Each row of a before or after table is a point. The points were changed in one or more steps. Then noise was added and the rows were shuffled. The steps act on columns, c1 being the first. What was done? A step turns or swaps two columns, mirrors them in a line or flattens them onto one, adds a multiple of one to another, or multiplies or shifts one. Angles are multiples of 10 degrees, from the lower column toward the higher: turns from -170 to 170, lines from 10 to 170 but not 90. Use the fewest steps. Two steps may share a column if one is a turn and the other turns, adds or multiplies; they go together, in the order done. Otherwise the lowest column goes first.
In the rows, 128 means zero.

Before (11 x 3):
[[129  97  82]
 [159 146 249]
 [ 69 124 100]
 [151 147 108]
 [109 136 113]
 [149 135 119]
 [112 137  85]
 [129 108  88]
 [171 116  80]
 [104 123 142]
 [114 149 107]]
After (11 x 3):
[[ 78 148 110]
 [136 126 100]
 [150 119 215]
 [108 135 136]
 [144 122 115]
 [143 124 121]
 [110 137 115]
 [141 124  98]
 [170 114  95]
 [110 137 116]
 [111 137  95]]
Steps: flatten c1 and c2 onto the line at 160 degrees; multiply c3 by 0.7

Before (8 x 8):
[[100 125 130 164  93  68  90 136]
 [127 148 133 104 112  79  94 181]
 [180 147 179 158 192 129  65 102]
 [132 163 116 131 142 156 103 153]
 [103 197 184 147 120 116 156 152]
 [156 178  94  83  84 155  81 126]
 [139 116 167  88 144 160 130 196]
 [ 78 109 106  83 155 164  80 113]]
After (8 x 8):
[[137  84 119 123 154 158 120 114]
 [106  90 125 146 154  76 114  86]
 [ 77  77  97 124  79 157  98 144]
 [172 136 122 136  93  68 111 112]
 [127 124 173  65 177 125  91 155]
 [158  55 177 141 143 105 178 126]
 [113 154 104 197 138 166 102 139]
 [ 89 111 171 138 193 154 152  59]]
Steps: turn c1 and c4 by -120 degrees; add 0.7 times c8 to c5; turn c2 and c8 by 160 degrees; turn c3 and c6 by -10 degrees; shift c7 by 20

Before (12 x 12):
[[128  69 126  98 170 119 114 118 146  57  56 173]
 [149  77 121  52 131 140 142 100 150  78  76 138]
 [132 114 113  81 139 111 145  66 118  43  29 157]
 [152 108 105 165 109 189 102 137 134  83 140 147]
 [153  86 115 135 115 139  94 148  71  84 140 112]
 [128 135 223  78 136 115 122 103 110 120 123 167]
 [173  89 111 191 110 161 142 179 110 119 125 121]
 [156  88  94 154  90 118 109 139 120 132 152 159]
 [177  96 102 164 154 155 124 125 100 134 173 139]
 [ 77 135 191  95 144 126 105 100 106 166 123 123]
 [ 83 173 183  83 154  92 145 140 132 152 201 140]
 [107 117 201 101 140  86 122  75 140 106 134 108]]
After (12 x 12):
[[141 143  85 153 113  55 122  74 109 126 109 109]
 [185 196 154 149  89 131 115 119  77 134 176  90]
 [ 93 167 139  64 103 164 124 125 138 154 109 132]
 [126 165 123 101 181 140  93 147 111 196 121 147]
 [118  94 112 172  49  78 144 141 143 115  42  92]
 [100 144 124  93 176 199 102 136  99 137 135 121]
 [220 174 134 142 159 145 141  99  89 124 135 122]
 [ 92 157 122  68 188 161 140 180 127 147 163 140]
 [214 145 161 154 118 124 147  67  76 166 191 109]
 [105 154 173  90 227 141 109 140 134 132 117 116]
 [141 125  83 184  93  98 104 102 156 134 116 101]
 [171 124  80 144 110  85 124 106 128 149 109  50]]
Steps: turn c4 and c11 by 150 degrees; turn c1 and c4 by -70 degrees; turn c2 and c5 by -160 degrees; multiply c5 by 2; turn c3 and c12 by -150 degrees; turn c3 and c6 by 30 degrees; turn c9 and c10 by -110 degrees; multiply c9 by 0.7

Before (8 x 20):
[[147 180  86 139 102 154 124 104 124 132 153 124  89 126 145 140 152  54
  168 162]
 [159 179  91 112 160 143 154 138 111 120 127 170  77 175 100 100 133 152
  148 160]
 [133 125 128 135  97 117 170 195 114 122 101 121 147 161 103 103  55 115
  163  77]
 [109 198 135 101 150 113 119 100  96  94 104 122 129 101 202  90 121 137
  133 108]
 [145 102 164 172  87 128 148 173  92 127 168 153 136 155 116 132  99  66
  150  72]
 [ 96 104 172 154 109 106 174 138 173  96  84 129 150 173 121  71 157 144
  129 156]
 [141 112  71 189 162 148 110 171  97 118 140  97  66  80 106 150 131  93
  118 128]
 [163  98  99  95 167 143 130 166 180  91  78 176 117 121 198 157 128 137
  205  84]]
After (8 x 20):
[[ 93 106 158 159 110 104 189 103 178 128 111 130 131 171 116  79 106 106
  109 158]
 [114 179  75 114 162 143 145 167 109 128 109 173 156 171 100  98 137 165
  105 159]
 [213 100  93 173  89 131 103 104  80 129  87 154 163 156 115 128 167 126
  128  70]
 [129  99  41  94 161 140 172 125 164 126 152 180 164 121 202 161 181 162
   71  82]
 [149 123  26 137 100 117 175  93  85 132 105 124 187 162 102 106 205 127
  151  78]
 [108 201 176 102 148 110 141 139  93 129 146 120 104 102 202  90 135 108
  131 110]
 [174 113   7 185 162 149 110 170 103 126 141  96 189  79 107 153 123 127
  137 130]
 [226 179 122 136 102 155 105 175 125 124 120 127 121 126 145 144 140 121
   82 163]]
Steps: turn c1 and c18 by 70 degrees; multiply c1 by 1.3; add -1.5 times c8 to c3; turn c8 and c13 by 110 degrees; mirror c7 and c11 in the line at 150 degrees; turn c17 and c19 by -140 degrees; add -0.3 times c17 to c9; multiply c10 by 0
